Every row gives one point. Each copy is the shape, with its points in the same order, stretched, turned, moved and blurred by noise. Some copies are also mirrored. Which?

Shape (7 x 3):
[[ 0.76  1.37  0.91]
 [ 1.09  0.00  0.81]
 [ 0.85 -0.07  1.37]
 [ 1.01 -0.57  1.40]
 [-0.15  0.58 -0.07]
 [-1.11  1.31 -3.16]
 [-1.85  1.00 -1.28]]
Copy 1 (7 x 3):
[[ 1.96  1.14 -0.83]
 [ 1.61 -0.40 -0.24]
 [ 1.84 -0.21  0.03]
 [ 1.68 -0.72  0.13]
 [ 0.65  0.64 -0.27]
 [-1.97  1.44 -1.44]
 [-0.95  1.98  0.11]]
Copy 1 is: only turned
Copy 2:
[[-1.03 -1.30 -0.43]
 [ 0.73 -0.85 -0.05]
 [ 0.62 -0.52  0.57]
 [ 1.31 -0.61  0.86]
 [-0.50  0.20 -0.90]
 [-1.49  0.86 -4.74]
 [-1.81  1.85 -2.70]]
Copy 2 is: mirrored

Shape:
[[-0.78  1.12 -2.76  1.88]
 [-0.86 -0.33 -1.51 -0.55]
 [-0.28  2.17 -1.57 -0.33]
 [ 0.85 -1.58 -1.66 -0.96]
 [ 1.70 -0.13  0.90 -0.93]
 [-0.04 -1.74 -0.11  1.32]
 [ 0.91  1.36  0.16  0.57]
 [ 1.07 -1.74 -1.03  1.13]]
Copy 1 (8 x 4):
[[ 3.82  0.60 -1.54  1.59]
 [ 1.07 -0.10 -1.65  0.10]
 [ 1.42  1.17 -0.79  1.79]
 [ 1.03  0.42 -1.60 -1.94]
 [-0.13  0.51  1.26 -1.29]
 [ 2.06 -1.42 -0.03 -1.41]
 [ 1.43  0.47  0.89  0.74]
 [ 2.24 -0.45 -0.20 -1.80]]
Copy 1 is: only turned
Copy 2:
[[-1.36  1.34  2.68  0.85]
 [-0.65 -1.19  1.16  0.81]
 [-0.46  0.06  2.04 -1.00]
 [ 1.20 -1.72  1.15  1.64]
 [ 2.30 -0.77 -0.68  0.21]
 [ 0.29  0.13 -0.46  2.39]
 [ 0.96  0.92  0.25 -0.30]
 [ 1.24  0.15  0.46  2.52]]
Copy 2 is: mirrored
Copy 3, 8 rows:
[[-1.16  0.34  1.49  3.55]
 [-1.60 -0.21  1.25  0.30]
 [ 0.00 -0.86  2.32  1.69]
 [-2.51 -1.12 -0.17  0.14]
 [ 0.91 -1.50 -0.52 -0.94]
 [-0.67  0.54 -1.29  0.66]
 [ 1.45 -0.79  0.01  1.36]
 [-1.57 -0.37 -1.83  1.15]]
Copy 3 is: mirrored

Shape (11 x 8):
[[-1.23  0.34 -0.22  0.30  0.50 -2.25  0.08 -1.43]
 [ 1.01  2.01 -1.57  0.58 -0.86  0.43 -0.78  1.41]
 [ 0.61 -1.56  0.68 -0.29  2.11 -0.36  1.74  1.39]
 [-0.97  0.57  1.36 -0.53  0.79 -0.48 -0.07 -0.89]
 [ 0.37  0.11 -1.36  1.17 -1.21  0.40 -1.57  1.78]
 [-1.23  0.09 -0.42 -0.04  1.04 -0.37  0.97 -2.53]
 [-1.10  0.27 -0.66 -1.72  0.89 -0.94 -0.40 -1.11]
 [-0.12 -0.91  0.39 -0.60  1.17 -0.24 -0.28 -1.60]
 [ 1.08 -1.15  1.16  0.22  0.18 -0.12  1.70  1.35]
 [ 0.00 -1.85  0.86 -0.64 -0.40 -0.21  2.51  1.09]
 [-0.66  1.22 -1.34  1.35 -0.56  1.23 -1.09  2.67]]
Copy 1 (11 x 8):
[[-1.47 -2.30  1.27  0.07  0.01  1.95  0.56  0.92]
 [ 0.29  0.73 -1.08  3.44  1.02  1.16 -0.25  2.55]
 [ 0.63 -1.14 -1.36 -2.37  2.50 -1.44 -0.64 -1.36]
 [-1.69 -0.78  1.83  0.13  0.67  0.62  0.20 -0.42]
 [-0.23  0.37 -2.20  2.10  0.02  1.28 -1.62  2.36]
 [-0.85 -1.81  1.61  0.41  0.78  3.14  0.43 -1.82]
 [-0.12 -1.20  2.52 -0.38  0.37  2.59 -0.74  0.63]
 [-0.26 -1.26  0.93 -0.39  0.04  1.00 -0.93 -1.51]
 [ 0.31  0.47 -2.29 -0.84  1.12 -1.35  0.11 -0.61]
 [ 0.25  0.51 -1.82 -2.47  1.00  0.34  0.40 -0.71]
 [-1.12  0.31 -2.13  2.53  1.92  1.62 -1.46  2.58]]
Copy 1 is: mirrored
Copy 2:
[[ 0.66 -1.45 -1.39 -0.44  1.37 -1.98 -0.48 -1.02]
 [-0.61  2.95 -0.36 -1.97 -0.60 -1.50  0.71  1.47]
 [ 0.30 -1.56  0.82  2.04 -1.17 -0.89  2.81 -0.81]
 [ 0.76 -0.83  0.25  0.41  0.73 -0.42 -0.40 -1.81]
 [ 0.88  2.16 -1.34 -1.31 -1.22 -0.26  0.61  2.39]
 [-0.45 -2.54 -0.89 -0.85  2.37 -0.50  0.72 -1.46]
 [ 0.22 -1.89 -0.80 -1.76 -0.34 -0.75  0.61 -1.66]
 [ 0.97 -2.77  0.16 -0.42  0.73 -0.14  0.94 -0.92]
 [-0.29 -0.24  1.07  2.39 -0.77 -0.89  1.08  0.65]
 [-1.13 -1.31 -0.09  2.42 -1.40 -0.38  0.70  0.30]
 [ 0.17  3.51 -1.59 -0.78 -0.91  0.09  0.97  1.14]]
Copy 2 is: mirrored
Copy 3 (11 x 8):
[[ 0.08 -0.73 -1.10  0.07  0.65 -0.88 -3.02 -1.19]
 [ 1.69  1.85 -0.75 -2.83 -1.15  1.76  0.00  0.19]
 [-1.83  0.96  0.14  1.41  1.40  0.45  0.41  3.09]
 [-0.87  0.44 -0.01 -0.37  1.10 -1.21 -0.62 -1.67]
 [ 1.66  0.17  0.34 -3.34  0.26  2.71 -0.51  1.04]
 [-1.98 -0.93 -1.62  0.30  1.09 -0.57 -1.58 -1.60]
 [ 0.52 -0.59 -1.95 -0.11  1.59 -0.74 -0.52 -1.19]
 [-0.82 -0.83 -0.64  0.85  1.97  0.27 -0.56 -1.43]
 [-1.37  0.45  1.26  0.45 -0.61  0.41  0.55  2.02]
 [-2.25 -1.22  0.88  0.09 -0.17 -0.27  0.81  2.75]
 [ 0.85  1.74 -0.45 -4.82  0.69  1.64  0.20  1.55]]
Copy 3 is: only turned
